Rows are points. The window is the flat piece filled in between its corners: a triangle in 3 columns, a solid with four corners in 4, and so on. A path goes straight from each point to the next, and from the last back to the first. List the points from which the path goes on through the window.

Window:
[[  8 -18 -26  13]
 [ 60 -10  12 -14]
 [-27  20  21   5]
 [ -6  41  25  18]]
Path:
(1): [ 40  11 -10 -11]
(2): [ 46 -11   5  11]
(3): [37 -9 24  6]
(4): [ 43  11 -11 -19]
(5): [ 8 37 10  6]
(6): [-9 16 36 25]
(7): [ 30 -23  13  16]
(8): [ 11   1 -25 -26]
(9): [ 14  13 -14  -8]
(10): [ 29 -21   2   9]
(11): [-12  22  43  32]
(12): [-4 51 26  7]
Through the window after points: 3, 5, 9

Window (6 x 6):
[[-12   2 -26  33 -16 -40]
 [-16  -6  12 -26  -2  -1]
 [-42  22  25 -29   3  -9]
 [ -3  22 -60  -5 -17  41]
 [ -4   7  -8  29  13  -1]
 [ 19  22  13  40   0 -14]]
Path:
(1): [-21  -6  39  30 -22  -7]
(2): [ -7  10 -15  28  -9   3]
(3): [  6  41 -19   1  15 -20]
(4): [-12  33 -43  12  12 -21]
(5): [ -6  -6   8  52 -37  -8]
(6): [-20  13 -15   4 -24  11]
(7): [  3  21  -6 -26  24 -26]
(8): [ 10  14 -27  19  25 -15]
(9): [-26  -1  16  33 -13  14]
(10): [-27  14   3   6 -32   5]
(11): [ -8   9   0 -10   8 -20]
(12): [ -6  14  12   3  15 -22]
Through the window after points: 8

Window, 9 rows:
[[-19 -30  22   2  23  13 -15 -14  32]
 [ 21  21 -23 -15 -16  -3  25  18 -17]
 [  2 -17  38 -17  -5 -60 -11  11  21]
 [ -8  16 -30   2 -33  12  19  16   2]
 [ -4  35  13 -26 -28  14 -29   6 -16]
 [ -6 -42 -16  -4  -2  32 -38  -5  12]
 [  0  -1   1  20   0  20  15  40   6]
 [ -1  -2 -18  45   8  13 -20  14 -15]
 [  4 -13  -6  12 -25  38  -8  -9 -12]]
Path:
(1): [-10   9  -1   1  -8  12  -9  14 -16]
(2): [ 23  11  -1   3 -20  16 -15  12  13]
(3): [ 14 -13   7   8  -3   6 -24   3  21]
(4): [-10  -5   5   2  -5   1  -3   7 -18]
(5): [-29 -24   1  -1 -17  -2  -3  14 -37]
(6): [ 24  10 -13   7 -14   7  -6  13  22]
(7): [ 25   9 -17  -7 -30  25 -15  16  28]
(8): [-32  19  18 -11 -10  -1  -5  -2 -46]
Through the window after points: 1, 7

Window (12 x 12):
[[ -2 -19  10  19  26 -22  32 -30 -19  15  -8  -2]
 [-31  30 -24 -33  15 -16  27  48  57 -49  -3  50]
 [-10 -13 -55 -19   1 -25   9  30  28 -15 -38  39]
 [  5   3   8   9   5 -15 -14 -31 -34  -3 -13 -20]
 [  0  10  -4  38  15  38   7 -23 -34  12   9  21]
 [  2 -16  27  35  15   7  14   5 -49   5 -17 -24]
 [ 20 -16   7 -10   2  17  30  -5   3 -16  14 -21]
 [ 13  11 -28   1   4 -50  12  26 -23  28  -8  22]
 [-10 -15  26   1 -10  -7   3  -4 -18  44  -4  12]
 [ 16  20  -8  15   2 -16  14  11  24   8 -34  19]
 [ -8 -10 -16 -27  53  18   1  17  47 -10   3 -26]
 [  4   7  12 -33  32  28  31  -8 -10  -7 -19  -7]]
Path:
(1): [ 14  -9   4  14  20   4  14  -8 -10   3  -3  19]
(2): [-33  25 -22  16   5   5  20 -11 -13  12 -13  -7]
(3): [-24   9  -8   8  -4 -11  25   5   1   8  -9   5]
(4): [ 19 -12   1  -3  17 -12   1  12  -3  -7  -1  10]
(5): [ 15 -14  15   5  26 -22  12 -12 -11  10  -6  19]
(6): [-24   1  -6  17  -5   6  27   4 -16  14 -17 -20]
(7): [-29  27 -12 -15 -12   9  39   5   7   9 -26 -23]
(8): [ 24 -18  15  -9  42   3   3   0 -11  -9  -4  31]
(9): [ 25 -23  20 -10  30   7   3   3 -13  -7 -17  35]
(10): [-29  20 -19  20 -27 -23  37  -9 -22  23 -11 -14]
(11): [-30  14  -6   2  -3  17  37  11   6  14 -17  -8]
(12): [ 8 -9 -3 -7 24 -5  8  5  7 -2 -4 14]
(13): [ 28  -9  31  -9  33 -21 -16   2 -41  -4  -1  26]
(14): [ -6   6  -8   9   0  -8   6 -20 -13   3 -15 -20]
(15): [-38  26 -43 -26  -3   0  31  14  10 -19 -21  -8]
(16): [ 24 -24   0   4  26 -30  -5  26  24  -7 -11  60]
Through the window after points: 1, 5, 7, 13, 15

Window:
[[-33 -14 -28  -7  35  12 -16   6  29  -8 -57  12  19  57]
 [ 27 -39 -12   1  16  -5  14  15  19   9 -14  15 -11  17]
 [-13 -11 -11   9   7  -7 -22  18 -35 -33   3   8 -45   1]
 [-34 -29   3  14  13 -16 -22  17 -15  21  28   7 -35 -16]
 [-29 -30   6 -15   8 -24  22  19 -14 -30  19   4 -35 -20]
 [  5 -21 -24 -18 -15   3  -8 -16  18  19   7 -32   1  11]
 [-26 -14  -5  -6  -3  -1 -26  53 -13 -33   6  19 -13 -30]
 [-12 -26   3 -24  11  18   8   9 -32  -8   3  34 -31 -25]
 [ -6  -8  -1  13  11  32  10   4  24  -6  -6  -2  29  60]
 [ -1   8 -20  -5  51   8  -9  11  12   0 -14 -14  27  33]
 [  3 -10  -4  12  -3 -18  12 -16   1  16 -21   7  18  10]
 [ 17  -2  -6 -32  -9 -21  10 -11  21  22  11  26  -5  31]
 [  2  17  -7  10  24  24  10 -10  56   2 -35   2   4  33]
 [ 17 -30  24 -23  15  -9 -14 -21  22  -7 -14  16   1  16]]
Path:
(1): [ -4 -38 -31   6   8  -4   8 -12  19 -21  12  37  -3   0]
(2): [ -8  16  16 -14   7   3 -20  39  -5   4 -22 -13 -18  14]
(3): [ -7  11  22 -10  24   1   1  14  14  16 -29 -25 -12  37]
(4): [  5 -14 -35  -4  19   4  -4  -7  19 -10   6  26  19  11]
(5): [-22  -9 -30  16  13  14  -7   3   5 -23  16  31 -11  -3]
(6): [  3 -31  18 -38   8   4   9  10 -25   9 -18   7 -25  -5]
(7): [-15 -12  29 -17  -7  -2  -8  26  -3   0 -23  -4 -32   9]
(8): [-11 -30 -27   3  25   3  -2  -3 -12   3  25  27 -10 -14]
(9): [ -5 -41 -37  15  13   6 -15 -17  -4 -17  -3  36  13  10]
(10): [-13  15  27 -21  -5 -15   6  44   4   6 -11 -12 -19  -8]
(11): [-23   2  10  -7  17  -5  -4   6  -1  10 -40 -12   1  37]
(12): [  4 -21 -32  -6  29  10 -10   1  27 -10  -3  13  17  20]
(13): [-18 -15 -38   4  27  -2 -20  -7  -8 -14   2  40  17  -5]
(14): [-11  -9   4 -11  11   5  -2  14   1  -4 -12  -4 -12  15]
(15): [ -1 -10  10 -15  -1  -9   5  17   8  20 -30 -40 -10  17]
(16): [-19  -8 -14  -1  12  10 -10   4   7 -17   3  18   6  16]
Through the window after points: 1, 3, 5, 7, 9, 11

Window:
[[ -4   9 -23  10 -10  18  13  -2  11  14   2   0  18 -14]
 [-11 -29 -13  12  35 -22 -13 -17 -14   5   5  -3 -22  39]
 [-10  28   8  40 -33  -8  -4  24  12  14  -3 -13  19  14]
 [-14 -10   5  -4  46  -9 -40  -7   8 -11 -16   2 -21  18]
 [-18   0  11   4  28 -16  -9  -4  -4  -1  29 -10  -4  -6]
 [ 10   1  -6   4 -27  13  -7  11  -2 -15  23   6   1   0]
 [-25  15  -9  13  24 -28 -20 -20 -12   2   0  31 -28  22]
 [-28  -9  10 -22  28 -16  -2 -33  -1 -30  -2 -11 -12  28]
 [ -1  -7   5  20 -23  -9   8  16 -14   3 -11  14  23 -18]
 [ 21   1  20  13   1   9   0 -30  -4   3   7   3   5  -2]
 [ -5  -5 -13  10  45 -31 -25 -29   2 -34   6   0   4  22]
 [-10  18   5  60 -17   5  22  32  11 -11  -7  -1  -8  -5]
 [  4 -10   7  19 -29  -5  12   4  34  11  14  22  12  -9]
 [ 25  18   5   4  -8  -6  26  24   9   8   5   9  12   2]]
Path:
(1): [  6  -7  -6  16  -5 -24 -23  -6  12   5   3 -19 -27 -12]
(2): [ -7   4   0  -1   8 -18  -4 -15   4 -14  -3  -8 -11  10]
(3): [-33 -25   9   0  23  12   3  -9 -12  -8  12  16  18  23]
(4): [-17  -1   3  26  19  12   5  -7  13   0  11   3   9  20]
(5): [ -2   6   1  14   2 -16  -4   0   6  -8   2   0 -11   5]
(6): [ -4  -3  -5   4   1 -16 -13  -3  10  -6  -9 -21 -13   1]
(7): [-16   5  -1   9   4  -3   9   1  -4  -5   8  18  11  13]
(8): [-3  4  6 14  8 12 -9  1  6 -5 11 10  7 11]
(9): [  2   3  -3  17  -1 -43  11 -37 -14  10 -15  -8 -20 -12]
(10): [  6  10 -12  18 -20 -29   4 -19   6   1  -1  -9 -17   1]
(11): [-15 -10   7  10  15  18  -6  14   0  -7  -4  27  30  14]
(12): [-24   7  -1  12  22  -2   6   4  -6  -7   4  25  10  29]
Through the window after points: 2, 8

Window (14 x 14):
[[-22  -7  14 -35  -9 -15 -22   1  18   1 -20 -44  -1  -9]
 [ 20 -48 -33 -21  24  -8  -2 -60  27  24   9 -18   4  24]
 [  1  -7  -5 -11  -1   3   1   6  16 -16 -36 -11  -7  -4]
 [ -6 -12   2  -6  -4 -18 -24  -1   7 -20 -14   4 -13  -9]
 [ 22  -6   1  14  11   2  -6   7   5  14  12 -25  -5 -16]
 [  3 -14   5  -7  13  -7 -11  12  21 -21  -9  -5  19   2]
 [ 10 -13  45  -2  -6 -41  29  12  18  41  -2  32 -26  60]
 [-18   7  -1  13  14   0  -9   3  13   1 -21  -9   0   4]
 [ -2  10  10 -12  19 -30   4   9  11  -1 -25  12 -12  -6]
 [ -4  20 -10 -32 -27 -20 -11   8  -1  -8   7  28   9  -9]
 [ -6   0  19  17   8 -12  29   2   5 -16   8 -15   0  22]
 [ -3 -24 -14   8   9  -7   6  18   5  15  13  -7  -5 -22]
 [  1 -18  17 -21  -7  -8   0  10 -35  -5   9   8  18  12]
 [ -8  -6  10 -21   5  11  -3  -3   3 -13  10  11   2  -7]]
Path:
(1): [  1  -6  -6 -18  17  -6  -4   3   2 -13   5 -10  -3   8]
(2): [-18  -9  11   3 -14  -4  -4 -16  19   4 -21 -14  15 -28]
(3): [ -5 -11  17   4   0  -5   3   5   7  -6  -7  -4   5 -12]
(4): [  4   6  -3 -11   7 -12 -11  16   4  -3  -4  -4 -10   4]
(5): [  2   4   0 -26  19 -25  -4  19  -3   2  -8  11 -29  34]
(6): [ -4  -9  21   2  -5 -17   8  -1  19  11  -9   0   3   3]
(7): [  1  -6  20  -1  -7 -21   3  -1  -2  -7  -8   1  12 -13]
(8): [-14   8  -2 -22   1  -4 -13  34  11  -3  -5   0 -23  14]
(9): [ -1 -13  -3 -12  10 -14  -4  16  10 -17  -2  -4 -24  10]
(10): [ -1  -4  18   9  -5  -6  -2 -15  10  -3 -14  -5  34  -9]
(11): [ -5 -12   3  -4  -7  -7   2  -6  15   5  -7   0   8  -6]
(12): [ -3  -9  -6 -16  14 -13  -3   7   3  -8  -6  -3 -11  10]
Through the window after points: 5, 9

Window, 14 rows:
[[-12 -12   1   3 -20   1 -28   6  18 -16  11  15  33 -10]
 [ -9 -26 -26  -5   5 -23 -19  28 -10   1  -6   8  26   9]
 [-27 -23  19 -39   6   6 -13  -3 -18  -5   6  33 -14  38]
 [ -5  13   0   9   7  -1  13  13  16   8 -18   6  -5  16]
 [ 25 -36   1 -29  -6 -15  22   5 -33  -7   6   4 -47  -3]
 [  1   7   5  50   7  -4   2   4 -11 -10  -1  32  -4  19]
 [  1   6  16  -1  26  25  22 -16 -14 -10  -3  19  -3 -30]
 [  0 -10 -23  44  12 -19  -1 -28  15 -14 -25  -6  12 -16]
 [-38 -17  12   9 -19  -5 -11  28  19  60   1  -4  -5 -27]
 [ 19  -4 -46  -7  -8 -22 -18  14  -9  26 -25  36 -16 -22]
 [ 17 -50   6  14 -18  27   8 -20 -13  36  -7  24   4  17]
 [  7 -19 -39   0   1  20 -11 -29  25   6  36  17   4  -9]
 [-20 -32  28 -13  18 -11  23   1  14 -13   4  24  -5  18]
 [ 16 -27  34  -8  21 -15 -20  22  -8  35 -25   4  15  15]]
Path:
(1): [ 10 -11 -14  13  11  11   1   6   2  -6  -6  18  -9   8]
(2): [  4 -37 -18  11   3  14 -20  11   2  -3 -22   2   2 -13]
(3): [-16   2   4  -9 -12 -22  -7   7   7   9  16  27  17   2]
(4): [ 11 -20 -12 -33  -4 -30  21 -15  -4  15  12  18  35  -1]
(5): [-17 -25  -7  17  10   1 -35  38 -12  -5 -18   7 -13  14]
(6): [ -8 -36  -7   2  20  15 -26  24 -22  -8 -13  34 -52   4]
(7): [  9 -14   4  -4  -6 -14  15  -5 -10   1   5   8  -3   5]
(8): [-10  17   7  14  -8 -28  -1 -40  -8  -1  -8  20  17  19]
(9): [ -4 -58  -8  -4  12  21  -9  41  26  -9   4   5  -1 -25]
(10): [  9 -19  -5  13  17  17  -9  27  13 -14 -18  21 -22 -23]
(11): [ -6  -8  -8  14  -4 -21  -3  -7  -9   7  -1  15  15  15]
(12): [  2  -8  -8   4  -2  -3   6 -13   6  14  12  11  17  -3]
(13): [ -5 -27 -31  -4   0  21 -35   3  23 -11  11  26 -22  -5]
(14): [  8 -15   6   3  14   9  -1   1  -6   2 -10  19 -16  -2]
(15): [-37  -7  -7 -28 -15 -35  26  -6 -12  27  13   4  18  -4]
(16): [-14 -11  21  14  -7 -24   2 -13 -12   9  18  23   0   4]
Through the window after points: 2, 4, 6, 8, 10, 12, 16

Window, 14 rows:
[[ -4   8  45  15 -30   7  30 -22   7  41  -6   8 -30 -13]
 [ 53  18  11  19 -24 -15  11  22   1  24   2   6 -14 -13]
 [-11 -12  20 -42  28  17 -31   3 -45   7 -44   2 -38  44]
 [ 10 -42   9  -5   6  13   3  37 -13 -13  24   8  24  44]
 [  8   0  18   6   7 -25  20  14  25  39  10  16  34 -16]
 [ 26   4  -1  33   0   4   5  -6  23   4   8  -9  30   8]
 [ -9   4 -12 -20  17  37 -18  29 -19  16  15   4 -13  39]
 [  4  19  41  -6 -33   4  11   8  29   6  -2 -11   0 -37]
 [-24 -15  37   8  37  19 -25  11 -34   8 -30  35 -49 -20]
 [-15  12  58   2  24 -15  -1   0   6  -3  16  -5 -60  21]
 [ 23 -15 -37   2  -8 -20  16   9  19 -16  25  36  23  -1]
 [ 20 -17  -2 -22  34  10  -7   2 -37 -16  41  28  30  17]
 [-36 -16  50  -7   3  -2 -51  -9 -27  31   0 -19 -57  14]
 [ -9  -3 -26   5  11  -9  10  26 -50  -2  11 -21  16  32]]
Path:
(1): [-7 12 33 14  2  2 -5 15 -8 15  6 35 14 23]
(2): [ 21 -33 -18 -13  -1  10   5   0  -6   5  -1 -17  -7 -16]
(3): [-12 -23  15  -4  21  17  22 -17  11  29   4 -10 -38 -14]
(4): [ -2  11  42   9 -14  -7  -5   2  -8  18   1   9 -17   9]
(5): [-16  11  22  12  -8 -10 -22  12 -27  12   0  14 -10  29]
(6): [ -6 -23  23  -9   9   4 -15   0  -7  15   8 -12 -26   2]
(7): [ -2 -29   7 -12  24  18  -7  14 -15  20   7 -28 -30   2]
(8): [-24  12  34   9  -8 -18 -25  -2 -30  10  -1  16 -14  22]
Through the window after points: 3, 5, 7

Window:
[[-40   7 -12   6  16   3  -8  14 -12 -25   7  -9   4  26]
 [  1   4  -8   7 -16  17  14  -4   3 -23  18  -4  -2 -14]
 [ -4 -18  -3 -29  10  -3  -2   2 -13 -24  15  22 -20   1]
 [  4  -9 -11   3  -1  -3 -26 -15   8  -3  19  -5   5  18]
 [-15  12  -6   2  14 -35  -1   6  -1   3  18  -4  35  14]
 [  5   3  16  -8  13   3 -19 -22 -19  33  31 -16 -33 -17]
 [-14   4  19  -9  -6  -1 -27  -7  29 -20  44   6  -9 -31]
 [-16 -15 -10 -11 -18  -2   5  21  10  -2  16 -21  -7 -10]
 [ -9  19  -2 -29  35   0  20 -16   2  10 -10  22  10  60]
 [-18  -5  31 -11 -31   1  21 -19  -5  14  11  13  -4   9]
 [ 24  31   2 -19  -6  13 -13  -8 -11  16  10  19  -7  35]
 [ 20   4   9   5  13  23  -8   7 -15  22 -21   4  -7  -4]
 [ -8   0 -34 -40 -25  24  16  -9 -13  -5 -25  29   5   7]
 [-38 -29  17   1   5  42  28  30 -20  -3  19 -12  25 -17]]
Path:
(1): [-35  10 -15 -16  14  -8  33   8  -4  36  11  26 -35  23]
(2): [ -9 -15 -19  -2   7   0   3   7  11  17  10  19   2   3]
(3): [ -3   5  19 -20   2   9  -7 -13 -21 -10  22 -10 -20  -7]
(4): [ -9   5  12 -16  -6  14   1  -3  -1 -10 -11  -4   9  -1]
(5): [-13  -9 -23   4  16   1  17   8  -2   5  56  12 -14  17]
(6): [ -7   3  -7 -11  -6   2   8   3  -5  10  15  16  -7   7]
(7): [-10   4  18 -13   6   8 -12  -7  -6 -15   9 -16  -1   2]
(8): [ 28  -6  12   1  -3  26 -43  -5  -2 -44  14 -22  42 -14]
Through the window after points: 2, 4

Window:
[[ -3  24   3 -21  20 -20   1   4  17  -8  11   9   1 -12]
 [ -9  -2 -13   5 -17  -7  13  -1   4 -19   8  36   2  -9]
 [  8  10   1  -6  -6 -12  19 -19  -3   4  26  19   5 -19]
 [-35  12  -9 -23  -3  27  24  10  -4   8 -25 -16 -27  21]
 [ 18  18 -18  29  -6  -2 -31 -11  -9   7   5   7   5  -8]
 [-17  -7  -7 -18   2  10  24  -6  27   9 -33 -14 -10  20]
 [  2  10 -10  13 -11 -23 -26 -27  -3 -10   7  -5 -16  -9]
 [-17  16 -30  18  -6  19   1 -20   0  -4   9  -1  -5  31]
 [ -5  21   2   0 -14 -14   2 -20  -8   7   2  41   5  14]
 [  1  -8  -3  35  -3 -10 -31 -10 -12   3  24   1  -3  11]
 [  1  19  13 -24 -14   3   7   2  29  -3  12  10 -12  -4]
 [ -1  15  12 -60  -4  -3   6   3  14 -11  -1  -2  17  -3]
 [ -7  -2 -43 -10  -4  18   6   1  -2  13 -10  -2 -30  49]
 [ -1  28   3 -25 -19 -33  11  10  16   2  14   4  17  -9]]
Path:
(1): [ 11  23   1 -16  -8 -13  28   5   1  -6   5  -7  -5   8]
(2): [ 12   4   2  13  -2 -15   4 -16   4 -17  -4   6 -11  11]
(3): [-27  20 -25 -18 -20  -8 -29 -12  -3  20  18  -4  -4 -16]
(4): [-16   5 -15 -11  -6   3   0  -9   4   6   4  10   0   2]
(5): [ 20  14  12   8 -16 -11  13  -4  -1 -15   1  -2  -7  14]
(6): [  5  13  -6  -4  -7 -10  10  -6  -1  -5   4  10  -7  10]
(7): [-18  20  -6 -13  -4   6 -24 -12   7   4  11   8   8  -5]
(8): [-20  -1 -21 -11 -21  -8 -38 -21   3  12  11   6   7 -20]
(9): [  4  16   0  -5  -6 -13   2  -9   5  -9   4   1  -8   3]
(10): [  4  31   6  13  -9  -9  21  -2  -8 -17   8   7 -14   8]
(11): [ -9  -7 -22  -5  -7  -4 -31 -25   8  28   6  28  13   1]
(12): [ -8   7  -8 -13  -7  -5  -4 -10   9   6  11  16   3  -4]
Through the window after points: 2, 8, 12

Window, 14 rows:
[[-19 -30  16  39 -19 -12 -23  18  -8  28 -13 -10  18  -7]
 [-22  23  14  -9  -7 -20   9 -13  10  28   8 -25   3  19]
 [ -2 -22  -3  -5  25   2 -13 -31  11   4   1   7  30  -9]
 [-48 -23  -6  37  -4  41 -32  21  21 -14 -20  -5   8  46]
 [-19  -7 -16  14 -14 -13  17  -1   4  -2 -10   8  18 -18]
 [ -6  -9  14  21  15 -29   9   3  15 -38 -11  -9  39  -8]
 [ 22  -8 -10  -1  25 -10 -18 -28   9 -42  39 -20  22 -24]
 [  6  13   0  -2   9   6 -10  14 -10  34 -16 -29  -6 -13]
 [-60 -37  18  27  33  15  -6  20 -15   6   9 -22 -22  22]
 [-21   4  39  -8 -16  30   8  -6  -8   0  11 -13  -7 -42]
 [ -1   2  26   3 -20 -17  -2  -7 -11 -11  -7  31  -2 -20]
 [ -1 -22  20 -25 -24  17   7  -1 -18  17   8  -9  14   1]
 [-10  -6   4 -25 -16   4 -24  11  21  -1 -10  -2  -6 -31]
 [ 16 -39 -14   4  15  -3 -14 -36   9  -2 -25 -18 -15 -27]]
Path:
(1): [-27 -15 -18  -6   6  -9 -31 -30  -5  -1 -24 -15  13  -7]
(2): [-28   7 -26 -17 -20 -22 -17   2 -13 -20  -3 -40  34   3]
(3): [-12 -12  25  12   8  11   0   2   3   3   9  -1  -1 -11]
(4): [  2 -18  30  20  18   3  16   2  26  -2  15 -10   2  -6]
(5): [-18  -8 -21   3 -11 -14 -27 -15 -23 -11 -20  -9  20 -10]
(6): [-41   0  23 -20  11 -12 -23  -5 -30  -4  -5 -23   0  -7]
(7): [ -6 -17   2  28 -12  10   1  10  21   8  -4  -8   3   1]
(8): [ -2   1  14  13   0   0  10  12  13   6   5  -5   1 -15]
Through the window after points: none
